Each row of a before or after table is a point. The points were changed in one or more steps. Then noise was added and the rows were shuffled. The steps act on columns, c1 being the first. Write out the steps. A step turns or swaps two columns, mirrors them in a line or flattens them onto one, adds a multiple of one to another, or multiplies or shifts one. Angles are multiples of 10 degrees, from the lower column toward the higher: turns from -170 to 170, lines from 10 to 170 but not 90. Use the fewest steps. Two steps may share a column if one is a turn and the other turns, adds or multiplies; they go together, in the order done. Otherwise the lowest column goes first.

Before, 10 rows:
[[ 37  20 -16]
 [ 10   1 -18]
 [-10   7  30]
 [  8 -59  -4]
 [-12   8  -2]
 [-16   1 -20]
 [-12 -36 -12]
 [ 29  19 -20]
 [ -6 -12   0]
 [ -6  14  20]]
After (10 x 3):
[[ 20  18  -6]
 [ -8 -59  -4]
 [-31  12 -16]
 [  6   7  11]
 [-10  -5  23]
 [-22  -6   2]
 [ -5 -39  17]
 [  2 -12   5]
 [ 32  16  -6]
 [-31  15 -23]]
Steps: add 0.3 times c3 to c2; turn c1 and c3 by -120 degrees

Before:
[[  9 -19 -36 -19]
 [ 15 -20   0  32]
 [ 15  -2  15  20]
 [ -9  28   7  16]
 [ -4  43 -43  -3]
 [ -9 -10   0 -30]
 [-23  -6 -45  28]
 [ 47 -16 -13  38]
 [  2  25  -9  -4]
 [-14  -2   9 -19]
 [ 46  -6   0 -27]
 [ -3 -20   8  36]
 [ 10  -9 -14  34]
 [ 25 -21   5  29]]
After (14 x 4):
[[-23  -8  30   5]
 [ -5 -19 -29  -9]
 [ 35  -7  28   3]
 [-30  -7 -37  39]
 [-18  -4  19  -4]
 [ 39  24   4   8]
 [-35 -23 -32 -13]
 [-13 -20 -31  -3]
 [ 62  43  -5  42]
 [ 12  -4 -15 -18]
 [ 34  29 -15 -10]
 [-20 -17  10  39]
 [ 23 -16 -39   8]
 [ -4 -11 -33   9]]
Steps: add 1.5 times c2 to c1; mirror c3 and c4 in the line at 140 degrees

Before (11 x 8):
[[ 25 -14  12 -25  -7  17 -23   9]
 [-26  -4 -27  -7 -37  18   2 -23]
 [  2 -28  -4   5  47  34  -5  60]
 [ 29 -41  11  18  32 -18 -14 -56]
 [ -9  -5  31   3  -1  -6   8  47]
 [ 31   4  48  -6  25   7  12 -19]
 [-31  -6   2 -19  23   9  10   2]
 [-11   6  24  -9  13  -9  -4  -5]
 [ 24 -36  19 -43  33   8  27 -15]
 [-14 -34  15  17  -9  17  28 -14]
 [-11  19 -14  33 -23 -15  16  31]]
After (11 x 8):
[[ -5  -2  33   2  -5  -7   9  47]
 [  1 -11  -6   5  46  37  -6  61]
 [  8  -9  11 -25  -7  15 -21   8]
 [ 13 -17  13  15  31 -22 -15 -55]
 [-12  -1   4 -22  23   8  10   2]
 [ 13   0  49  -7  29   6  15 -17]
 [ -9  -6 -26  -5 -40  15   1 -26]
 [-10   0  23  -8  16  -6  -3  -7]
 [ -4 -12  14  17 -13  16  27 -13]
 [ -3   6 -13  29 -19 -14  19  27]
 [  5 -15  20 -42  38   8  28 -15]]
Steps: multiply c1 by 0.4; multiply c2 by 0.4

Before (12 x 9):
[[-33  -1   6   7  11   3  -2   1   4]
 [-14   5   5  -5  10   7  11 -19 -16]
 [  5 -21   6   5   2   3  -7 -17  -2]
 [  7   5   4   1  -8   0   9  -1  12]
 [ 10   4   3   2  12 -10  -7 -13  11]
 [ -1  -3   3 -16   6   5  -2  -6  11]
 [  0  -1   0   2   7 -13  -1 -15  10]
 [ -1 -21   3 -13 -14   2 -12   7 -60]
 [-15   1 -17   1   2   0   0 -18  10]
 [  5 -45   2   2   9 -32   4   5  10]
 [ -2 -25 -30   3  11 -11   1   7  -1]
 [  1  -1 -15   5  13   8   4  -1   6]]
After, 12 rows:
[[ -1 -21   2 -13 -12  59 -13   8  -8]
 [  6 -17   6   4   2   2 -15 -18   3]
 [ -1  -2   0   2   7 -11   0 -14 -11]
 [-33  -3   5   7  11  -2   0   0   4]
 [-13  12   5  -5  10  16  -2 -18   4]
 [  5 -18   2   1  10 -15 -41   4 -30]
 [-14   1 -18   2   3  -9   0 -17   3]
 [  0   3 -16   5  14  -3  -2  -2   8]
 [  7  11   3   1  -9 -12  -1  -2   2]
 [ -1  -4   3 -16   5  -9  -1  -6   6]
 [ 10  -4   3   2  12 -12   6 -13  -7]
 [ -2 -12 -30   4  11   0 -22   7 -11]]
Steps: mirror c2 and c7 in the line at 30 degrees; turn c6 and c9 by 80 degrees

Before (14 x 11):
[[  0 -10   1   6   1  -6   3  -1  12  -1   7]
 [ -5   7   8  -9  -4   1   8   7  -6  -1 -11]
 [  8  -7   3   2   3   5 -14   1   2   5   2]
 [ 17 -11 -20  -9   8  -2   5   6   9  -5  -6]
 [  2 -15  -8   8  11 -17  -7 -10   5  -1   4]
 [-11  -2  -4  16  -1   2  13   1 -10  -7  -6]
 [  0   6   2   4   5 -11  -1  -8  -6 -12  -6]
 [ 10  -9   5  10   9 -18   1  14  -7   1 -18]
 [  0   8   1  12  12  -6  -8  -6   8 -14   7]
 [ 13  12  -4 -11  -8  -6   5  13   4   6   6]
 [  5   1   6 -14 -14   3  -6   2  -6 -18   6]
 [  1   5   4   7  -1  -6  11  17  -1 -14 -13]
 [ -5   4 -10   4  -1  -8 -12 -13  -1 -15 -18]
 [ -8 -10 -11  -4   4   3  -9   5  -1   2   2]]
After:
[[  1   5  12   4   0   1  11  17  -6 -14 -34]
 [ -1   8   3  15   6  -6  -8  -6  -1 -14   6]
 [ 21 -11 -60  -1   4   2   4   6  12  -5 -12]
 [-10 -10 -32  -4   1  -4  -9   5   2   2  -3]
 [ -6   4 -30   2  -1  21 -13 -14  -4 -15   4]
 [  3 -15 -24  10   5  -4  -7 -10  -1  -1  -1]
 [-15  -2 -12   5   0   6  13   1 -19  -7  -3]
 [ 13  -9  17   4   4   3   1  13 -11   1 -43]
 [ 11  -6   8   3   2   1 -13   1   0   5   3]
 [ -1   7   6  -1   2   5  -1  -8  -7 -11  -2]
 [  1 -10   4  12   0  -8   2  -1   5   0  -2]
 [ 17  12 -12  -7  -3 -13   5  14  10   6 -22]
 [ -7   7  24 -11  -2   7   9   7   1  -2 -13]
 [  7   1  18 -14  -6  -4  -6   2   4 -18   3]]
Steps: multiply c1 by 1.3; multiply c3 by 3; turn c4 and c9 by -40 degrees; multiply c5 by 0.4; add -1.5 times c8 to c6; turn c6 and c11 by 70 degrees
